Rows are points. Examples show where two turns around zero, p and q, send a point. Write where each new point lands after one turn and then the other. Backwards means that the second turn is done in reverse. Each puzzle has new turns, and all numbers are rounded.

Turn p:
[23 35 17] => [21 33 22]
[ 20 -55 -24] => [ 22 -56 -20]
[13 27 21] => [10 26 24]
[-32 -12 -40] => [-23 -10 -46]
[-23   5  27] => [-28   6  22]
Turn q:
[-33  34 -16] => [-25  41 -15]
[ 28 -30  18] => [ 20 -36  17]
[ 19 -22 -16] => [ 18 -23 -17]
[-48  -7  35] => [-53  -3  27]
[ 34  25 -21] => [ 40  21 -12]
Where do these land?
p, then q: [69 -1 28] => [ 53 -21  48]
q, then p backwards: [-48  15  14] => [-45  19  19]
p, then q: [ 13   7 -14] => [18  5 -8]
p, then q backwards: [-35  10 -10] => [-35   4 -13]
p, then q: [  1 -32 -18] => [  1 -29 -22]

Turn p:
[-30 -19  17   0   9   5] => [-27 -25   7   8   9  10]
[ -7   5  -9 -11 -35  16] => [ -6   9  -8 -11 -30  23]
[-10  -1 -12  21  41  31] => [  0   3 -14  28  43  22]
[ 12 -66  12   6 -52  38] => [ 21 -50   6  25 -57  45]
[-18  30  15   5  16  -7] => [-24  21  16  -3  21  -8]
[ 83   6  -1 -54  34 -35] => [ 76  -9   8 -61  26 -44]
[-2 19  1 27 -9 -9] => [ -7  25   7  18  -8 -12]
[-28  27 -22   5  -3 -40] => [-34  25 -21  -6  -3 -36]
Turn q:
[ 30  60  -8  -8 -10  15] => [ 42  53 -13   0   2  13]
[ 30  -5  16   5  97 -18] => [ 12 -11  19  27  85 -48]
[ 23  33   4  10 -27 -20] => [ 28  28  -5   9 -30 -16]
[-28 -20  20  20   2  14] => [-32 -12  25  13  -4  13]
[ 19  -8   7 -24  -9   5] => [ 23 -10   7 -21  -1   4]
[-27 -37 -32   7 -41  11] => [-27 -33 -27  -6 -37  31]
[-47 -23  -6 -11 -11  -7] => [-46 -15  -6 -23 -14   2]
Where do these land?
q, then p: [ -2 -11   5  55   5   3] => [-14   3   9  53 -10  -2]
q, then p backwards: [ 31 -24   5  -8 -60   0] => [ 35 -34   2 -20 -49   7]
p, then q backwards: [ 12  30 -35 -35  43  10] => [ 10  28 -32 -50  31  10]
p, then q: [  7  23  -3 -64  32  43] => [ 21   2   5 -43  66  29]
q, then p backwards: [-29  11  -1  43 -23 -10] => [-28   4  -6  36 -36  -5]
p, then q: [ 13   0  33 -20   2 -27] => [  5 -12  27 -26  -5 -28]
p, then q: [-31 -29  -4  29   2 -18] => [-38 -19 -11  26 -18  -8]

Turn p:
[-15 -28  25  50  -2  11 -14  35  28] => [-24 -33  21  39  -6  -3 -25  36  28]
[ 35  30   9 -57  -2  15   8  25  15] => [ 44  27 -15 -41  14  31  -3  20  23]
[-33  49   0 -41   8  -4  -9 -19 -12] => [ -2  59   9 -23  31  -6   0 -26  -6]
[ 12  28  -8 -25  22  28 -23 -40  -9] => [ 26  14  -8  -9  30  14 -16 -52  -7]
[  1   6  -1 -48  15  -8  11 -23  38] => [  3  10 -20 -38  22  -2  19 -21  38]
[-17 -34 -31  34 -29   4 -17  20   2] => [-48 -25 -11  17 -22   9 -21  20 -19]
[ -3 -29  -8  30  22 -28 -28  31  -4] => [-14 -33  -7  17  12 -36 -17  34 -18]
[-16 -33 -28  85  14  -1  19  46   8] => [-37 -38 -15  79 -10  -6  11  49 -10]
[ 18 -35  39 -20 -28   4  61 -27 -55] => [ 28 -19  52 -30 -45  21  61 -13 -24]
[ 18  48   2  -9 -20 -20  -7 -49 -12] => [ 27  41  -8 -12 -26 -19  -8 -48  -6]
Turn q:
[  5  -8 -34   5 -27  -6  34   3   0] => [ 15  -5 -33  -2 -12 -12  40  -4  -4]
[ 25 -17  11  12 -20 -35 -45 -48 -20] => [ 24 -15   0  16 -18 -41 -56 -37  -9]
[-11 -17  21  -4  28  -3   5 -46  21] => [-13  -3  40 -12  16 -12   0 -43   3]
[  9  -2 -25  21  18  48  43  54  -7] => [  5  -5 -20  25  29  49  55  34  -7]
[ 42 -15  68 -64  19  10 -72  -7  21] => [ 29 -35  71 -37   0  22 -83  11  29]
[ -6  -2   8  40 -20 -14  40  29  24] => [-21 -11   2  31 -31  -8  50  16   2]
[-22  22   8 -54 -37  26  -6  -7   6] => [  5  25  -6 -55 -33  31 -12  -4  14]
[-19   0 -12  48  19   6 -24  40 -19] => [-37  -5 -27  47  21  13 -12  25  -8]
[ 11  40 -18  55  16 -17   6 -21 -21] => [  5  44 -10  56  16 -31   4  -8  -9]
[-60  -9  -3 -13  -5  28  55 -34   0] => [-32  24  -3 -38  -3  23  48 -49 -24]
[ 33  -2   5 -30   2 -44   9  31 -22] => [ 29 -16   7 -17  -3 -31  -4  49 -25]
[ -8  10 -30 -16   7   3 -43   5  16] => [ -8   3 -24 -15  19  -2 -29   8  37]
Where do these land?
p, then q: [-23  21 -36  32  -6   7   0  34  23] => [-40  19 -38  31   8   9   6  15  16]
q, then p: [-40 -19  -6 -40  34  24  36 -14   2] => [ 10  15  24 -26  47  21  45 -25   0]
q, then p: [ 37 -15  10  27  -2  33   2  22 -43] => [ 24 -36   4  41 -10  28 -14   5 -33]
q, then p: [-11  47  19  18  29   2  35   7  -1] => [19 45 28 36  3 -3 14 17 10]
q, then p: [  3 -13  -1 -52  40 -16   1  54 -15] => [ 12 -14  13 -30  52   7   6  58 -17]
p, then q: [ -9  -9  -5  -8 -47 -43 -40  12 -30] => [ -8   7 -26 -35 -32 -11 -49  27 -27]
q, then p: [  4 -31  35  77 -49  16   1 -47  34] => [-35 -27  21  34 -79  -4   0 -62  22]
p, then q: [ -9  21  -7 -45 -61 -13 -20  10  24] => [ -4  34 -20 -54 -20  15 -26  20  37]
p, then q: [ 22   2 -16  -2  20 -26  15 -48  13] => [ 24   2  -9 -11   8 -44  26 -32   2]
q, then p: [ 27  -4   7  -7  41  17 -31 -31  -7] => [ 33 -25   7   8  31 -21 -27 -25  13]

Turn p:
[ 41  22  34 -32 -12  38 -12  41 -33 -21 -12 -32] => [ 48  47  22 -25  22  20   4 -10 -42  -3  -3 -45]
[-27 -33 -11  34 -33 -30   6  36  12  39 -33  33] => [ -6 -46  11  38 -23  16 -35  56  -4  22 -26  15]
[-24  43  32   5  41   6  39 -48 -41  15 -20   5] => [-63  43  33  14   6  -3  36 -32 -22  -2 -12  35]
[ 27 -28 -34  55 -16 -15 -29  36  47 -12   4   0] => [ 59 -47 -19  29  -3 -19 -16  24  43  -1 -22 -16]
[-19 -28  -9 -28 -23  14  16  -4  23  44 -16  -8] => [-28 -38  -5 -25  -8  31  -5   9  -9  39  -5 -10]
[ 37 -17  16  -2   5  31  23 -15  24 -11 -39 -40] => [ 12 -26  34 -35  17  -3  43 -18  -2   5 -30 -30]
[ -6  19  14  10  22   1  39   4 -15  20  46   2] => [-15  27  -1  32  12  15  36   1   8  18  35  15]
[-14  28   3 -35  -7 -48 -46  34  36   0  24  -7] => [  1  33 -52 -11 -13 -37 -32  43   7  15  12 -33]
[-25  31  33  24 -42  18  28 -47 -45 -40 -25  13] => [-39  25  48  13 -30  33  11 -23 -10 -71 -17  -2]
[ 38 -33 -37   2   1  26 -32 -38  25  40  22  10] => [ 18 -45  -7 -14  -8  -4 -23 -55  39  43  17   6]
[-34  21 -39  29  33  30 -16   2 -23  -6  39   8] => [  1  21 -47  33  30  22  -8 -31  21 -15   0  38]
[ 35  19 -43  -7  15   9 -20   0  43 -17 -22  14] => [ 42  -2 -24 -33 -22 -25   5 -14  25  10 -37  14]
[-37 -34  41 -34  32 -21 -29   6 -43   8  12 -30] => [-38   9   1  -6  62 -21 -33  10 -45  -3  39  -9]
[  5  18 -45  -7 -41 -34  -5 -26 -37 -37  14   1] => [  9  -4 -31  11 -54  -8  -5 -23 -26 -54  23   2]
[  4 -27  44 -15  24 -25  37  18  29 -21   7  30] => [ -2   3  34 -24  12 -18  25  62  19   1  26  18]
Turn q:
[-48 -44 -35 -36  25 -47  44 -34  48  -1  37  25] => [-49 -39 -28 -38 -19 -36  59  -4  48  11  43  37]
[ 10  10  38   4  -6   4 -42  -9 -30  24 -11  47] => [-14  21  53   8   9  11 -41  -8 -27  25   1  24]
[ 38   0 -47  -3 -31 -13  -4  16  -8 -30 -55  -3] => [  0  -1 -55  -4 -25   6 -43 -17  -7  -6 -56  -4]
[-22 -26 -37  43  19  34 -15  35  24  10  19 -35] => [ 17 -38 -32  36  14   8  16  64  -5   8  14 -25]
[  2   2  28  -7 -25  37   2  53 -12  -7  11   1] => [ 10  17  26 -16   0  37  12  37 -23 -12 -29 -17]
[ 24   9 -44  32 -18  -8  35  42  14  28  14   9] => [ 27   8 -19  20 -52 -17  14  41  17  24 -31   2]
[  8   5  34  -7 -38  15  12 -52 -15 -37   4  29] => [ -8  -3  39  -3 -19  25  -1 -49 -10 -46  -3  33]
[ 37  15 -21 -29  44  35  22 -30 -10 -19  21 -28] => [ 52  15 -41  -7  17   3  36 -35 -24 -13  25  16]
[ 34   1  40  14 -37  33 -18 -37  55  28 -24  44] => [ 24 -31  53   9 -23  62 -35 -29  29  33   0  26]
[-47  18  -1  15  29  -5   0  39 -18 -43 -28 -20] => [-25  10 -20  14  60 -16   7  23   6 -31 -37 -19]
[ 19  17  -1  13  32 -51 -41  23  -5  11  23 -24] => [ 17  32 -12  -6  16 -45 -43  33   9   6  31 -12]
[-27 -31  33 -20  22 -51  23 -20 -36  31  -1 -33] => [-26  -7  26 -29  12 -67  18 -28 -12   9  23 -42]
[-27  23  15 -19 -16  17 -18 -27  -7   6  -9 -13] => [-23  16  13  15  12  29   1 -29  -1  -6  19 -21]
Where do these land?
p, then q: [-11 -35  38 -44  -8 -20 -28  34 -11   7  15 -36] => [  7  35 -20 -16  29 -25   2  37 -36  -1  39 -34]
q, then p: [ -4   2  -8  -3  39 -14 -11  36  40 -13   3   9] => [ 24   3 -29 -20   9 -10   0  28   9  39 -10  24]
p, then q backwards: [-16 -10  31 -24   0  44  23 -24  12  11  -2   2] => [-29  -5  34 -47 -10   7  -5   3  19   4  -8  19]
q, then p: [ 16  18 -34 -12  28 -18  50   6  41   2 -23  23] => [ -3 -32  -6 -22 -53 -10  17  10  15  43 -27  26]
q, then p: [ 13  38 -21  23  48 -29  40  -7 -12  84  18  -5] => [-12   0   7  70 -56 -39  35  12   5  58  14 -16]
q, then p backwards: [ -9  28 -12  -2  -4  24 -40 -28  26  -8  -3 -29] => [-19  -6  -6  15 -22  25 -12   9 -20   3  56  -7]
p, then q backwards: [-21  -1  29  10 -27  12  25 -33   1 -57  70  27] => [-40  37  18 -13 -30 -10  -9 -31  43 -37  61 -20]
p, then q: [ -5 -11 -27  14 -61  13   0  52 -34  26 -19  -6] => [ 29 -19   2  34  -3  25 -26  13 -72   0 -19 -21]
p, then q: [-10  10 -14  55  34  -3   4  12  30 -35 -29  -8] => [  7 -31 -22  -8  21 -23 -16  -9  37   8 -58  16]
q, then p: [  1  14  19   0 -27  -4 -22  11   4   3 -36  25] => [-18  14  11 -13  14   2 -33 -10   8   8 -36 -14]
q, then p: [-17 -53  16  13   0 -12  14 -46  -1 -21  23  24] => [-20 -22  26 -13   3   3 -17  34  12 -34  51  20]
p, then q: [ 26  -4  14 -17   0  38 -55  37 -41   8  -2 -30] => [ 44  31 -12  13  34 -10 -32 -30 -41   9  39  -7]
q, then p backwards: [ 13 -30 -27 -26 -34 -14   2 -70  -5 -28  38  72] => [-15  -4 -50 -29  -1 -16  32 -73 -39   1  -1  67]
q, then p: [ 63   0   4 -23 -33   8 -29  19   3  18 -36 -33] => [ 22   0  -8 -22  -2  -1 -28 -64 -29  20 -12 -47]
p, then q: [-41  32  -8  35  44 -25  27   1 -52   2 -16 -35] => [-24   1   2  60  27 -57  17  -5  -5 -17 -44  28]
